Each row is a point. Each copy is the shape, with its points in the same order, stretched, turned, moved and blurred by noise. Say if it was mirrored as well.
(in the rows, 128 means zero)

Shape (6 x 2):
[[111, 133],
[137, 157],
[124, 126],
[128, 120],
[142, 124],
[150, 225]]
Copy 1 (6 x 2):
[[117, 123],
[141, 92],
[137, 137],
[137, 140],
[147, 140],
[147, 14]]
Copy 1 is: mirrored
Copy 2 (6 x 2):
[[115, 118],
[122, 165],
[126, 122],
[135, 125],
[141, 137],
[96, 245]]
Copy 2 is: only turned
Copy 3 (6 x 2):
[[126, 118],
[163, 114],
[124, 131],
[118, 138],
[126, 147],
[249, 68]]
Copy 3 is: mirrored
Copy 4 (6 x 2):
[[98, 137],
[133, 164],
[114, 128],
[117, 120],
[133, 124],
[157, 247]]
Copy 4 is: only turned

Shape (10 x 4):
[[84, 167, 132, 122],
[156, 131, 163, 105],
[79, 100, 84, 116],
[141, 146, 124, 163],
[151, 174, 149, 80],
[173, 176, 158, 157],
[116, 151, 171, 151],
[95, 79, 75, 161],
[91, 150, 108, 111],
[64, 128, 106, 143]]
Copy 1 (10 x 4):
[[71, 89, 113, 133],
[125, 130, 174, 99],
[56, 162, 59, 122],
[141, 96, 132, 171],
[62, 118, 192, 98],
[158, 69, 193, 163],
[149, 75, 139, 141],
[115, 159, 43, 160],
[50, 122, 104, 128],
[81, 113, 62, 147]]
Copy 1 is: only turned
Copy 2 (10 x 4):
[[130, 89, 183, 136],
[93, 112, 96, 134],
[196, 120, 164, 174],
[113, 95, 120, 98],
[67, 145, 134, 133],
[49, 90, 92, 80],
[94, 62, 118, 124],
[199, 114, 121, 132],
[136, 119, 177, 147],
[177, 92, 178, 136]]
Copy 2 is: only turned
Copy 3 (10 x 4):
[[155, 118, 183, 166],
[155, 158, 79, 146],
[61, 124, 185, 168],
[122, 123, 136, 88],
[173, 201, 119, 162],
[177, 145, 103, 77],
[167, 86, 124, 128],
[28, 90, 168, 109],
[119, 142, 185, 167],
[95, 83, 195, 159]]
Copy 3 is: mirrored

Shape (10 x 6):
[[87, 184, 173, 88, 77, 91],
[129, 86, 131, 72, 89, 129],
[116, 180, 111, 162, 150, 125],
[138, 98, 134, 144, 92, 91],
[90, 174, 132, 130, 159, 153],
[90, 151, 136, 164, 95, 128],
[108, 174, 150, 109, 39, 148],
[115, 158, 115, 73, 123, 147],
[118, 94, 165, 120, 160, 152],
[236, 189, 158, 143, 125, 149]]
Copy 1 (10 x 6):
[[110, 157, 148, 111, 153, 174],
[108, 129, 91, 105, 170, 119],
[163, 108, 123, 169, 125, 162],
[121, 106, 145, 141, 158, 92],
[150, 117, 103, 145, 114, 186],
[105, 97, 148, 138, 147, 170],
[101, 124, 151, 99, 203, 186],
[146, 144, 90, 127, 151, 173],
[136, 101, 95, 101, 107, 122],
[231, 128, 149, 122, 195, 114]]
Copy 1 is: mirrored
Copy 2 (10 x 6):
[[81, 55, 214, 184, 143, 58],
[112, 195, 163, 179, 84, 115],
[117, 58, 96, 95, 145, 92],
[137, 144, 153, 153, 81, 52],
[84, 60, 113, 114, 125, 139],
[110, 70, 118, 163, 109, 84],
[115, 82, 187, 207, 152, 101],
[85, 135, 144, 138, 139, 136],
[108, 134, 147, 118, 71, 160],
[226, 89, 234, 75, 224, 110]]
Copy 2 is: only turned
